Every row gives one point. Examples show where two turns around zero, p and q, send a point. Where does a point land after both, in the order given? Backwards means that the second turn is done in reverse. Each puzzle has new turns, and all numbers are rounded.
In the rows, 128 means zero.

Turn p:
[95 90] => [167  96]
[164 150] => [105 163]
[125 143] => [113 124]
Turn q:
[ 78 143] => [ 82 152]
[171 142] => [173 133]
[166 101] => [160  94]
[124 122] => [123 123]
[101 132] => [102 137]
Where do these land?
p, then q: [136  79] => [178 128]
q, then p: [142 164] => [ 95 148]
p, then q: [106 140] => [113 108]

Turn p:
[112 136 100 104] => [149 156 108 136]
[133 132 146 156] => [101 117 146 128]
[109 113  97 128] => [129 136  94 147]
[102 191 127 105] => [135 195 149 115]
[197 100 162 156] => [125  53 171 132]
[115  95 137 119] => [127 110 100 110]
Turn q:
[186 129 106  85] => [114 130 135  54]
[136 132  98  92] => [ 90 130 127  99]
[ 97  94 144 140] => [134  92 128 162]
[136 120 100 125] => [115 123 106 112]
[ 98 143 106 175] => [132 150  87 168]
[ 95 149 182 133] => [144 140 172 174]
[147 129 159 146] => [166 131 141 126]
Where do these land?
q, then p: [174 149 117 125] => [170 152 142 117]
q, then p: [141 145 144 101] => [130 135 141  93]
q, then p backwards: [ 80 109 154 107] => [167 129 121 175]
p, then q: [153 162 108 149] => [170 143 135 153]
q, then p: [ 87  65 165 111] => [ 89  60  96 115]
p, then q: [137 137  85 137] => [158 148 101 137]
q, then p: [124 130 122 167] => [131 126 139 166]

Turn p:
[146 140 114 114  87 112 157 133] => [145 145 142 157 143 108 119 165]
[121 105 156 155 118 141 118 156] => [105 108 149 137  94 147 112 122]
[101  88 122 102 125 169 103  96] => [140  89 134  75 105 119 161 140]
[146 158 176 144 146 114 158 126] => [111 169 113 151 109 105 102  98]
[109  76  98 155 152 148 116  97] => [ 95  84 146  81 148 123 152 113]
[153 132 136 116 106  97 158 137] => [131 150 129 150 137 109  95 155]
[129 123  88  93 214 161  82 148] => [177 106 109  66 158 179 130  71]
[146 128  98 121 138 144  73 109] => [153  79  99 122 147 136 150 116]
[112 163 163 139 111  59 156 140] => [ 89 190 103 167 122 135 108 157]
[118 168 127 140  83 137 160 139] => [135 160 158 175 118 120 150 143]
Turn q:
[158 138 101  81 131 169 166 167] => [199 108 123 125 111 102 173 137]
[121 182 144 115 126  81 112 144] => [106 181 160  98 115 113 144 114]
[ 86 118  73  98 171 114 166 105] => [134  91 122 113 168  51 112 107]
[133 150 143 114 129 158 144  99] => [115 112 108 133 130 129 173 119]
[108 142 115 162 158 177 159 144] => [143 113 133 151 182 119 156 169]
[139  95 139 119 147 150 109 118] => [135 128  84 149 124 134 114 129]
[162 148  99 156 100  77  78 129] => [ 93 147 176 131  67 125  94 146]
[161 106 171 167  82 119 137  96] => [103 110 142 156 111 200 123 100]
[103 114 106 132  93 120  91 155] => [131 131 136  87 115 140  90 162]
[123 109 148 130 119  85 143  97] => [105 122 137 127 133 140 106  77]
[114 107 168 134 152 157 102 156] => [144 166  88 137 153 154 122 149]
Where do these land?
q, then p: [109 145 100 146 101 145 133 107] => [119 131 149  94 107 147 107 145]
q, then p: [135  69 196 177 167 131 106 151] => [139  98 127 161 144 150 179  41]
p, then q: [101 162 120 107  91  91 113 122] => [166 125 171 134 142 118 147 165]
p, then q: [137 156 139 113 134 118 111 110] => [127 106 152 135 114 105 124 138]
p, then q backwards: [141 103 187 150 174 173 112 187] => [164  78 136 113  69  60 129 104]
q, then p: [105 129  97  80  87 122 154 100] => [138 118 119  76 128 100 110 182]
q, then p: [116 140  83 116 129 101 129 139] => [124 134  91 128 116 136  99 158]
p, then q: [102 152 119 113 151 111 138 103] => [132 121 143 120 132  87 159 123]
q, then p: [143 117 110 117 131 135 101 116] => [124 111 135 143 140 144 134 155]
p, then q: [190 105 130 160 114 152 184 147] => [ 74 185 119 147 126 162  92 104]
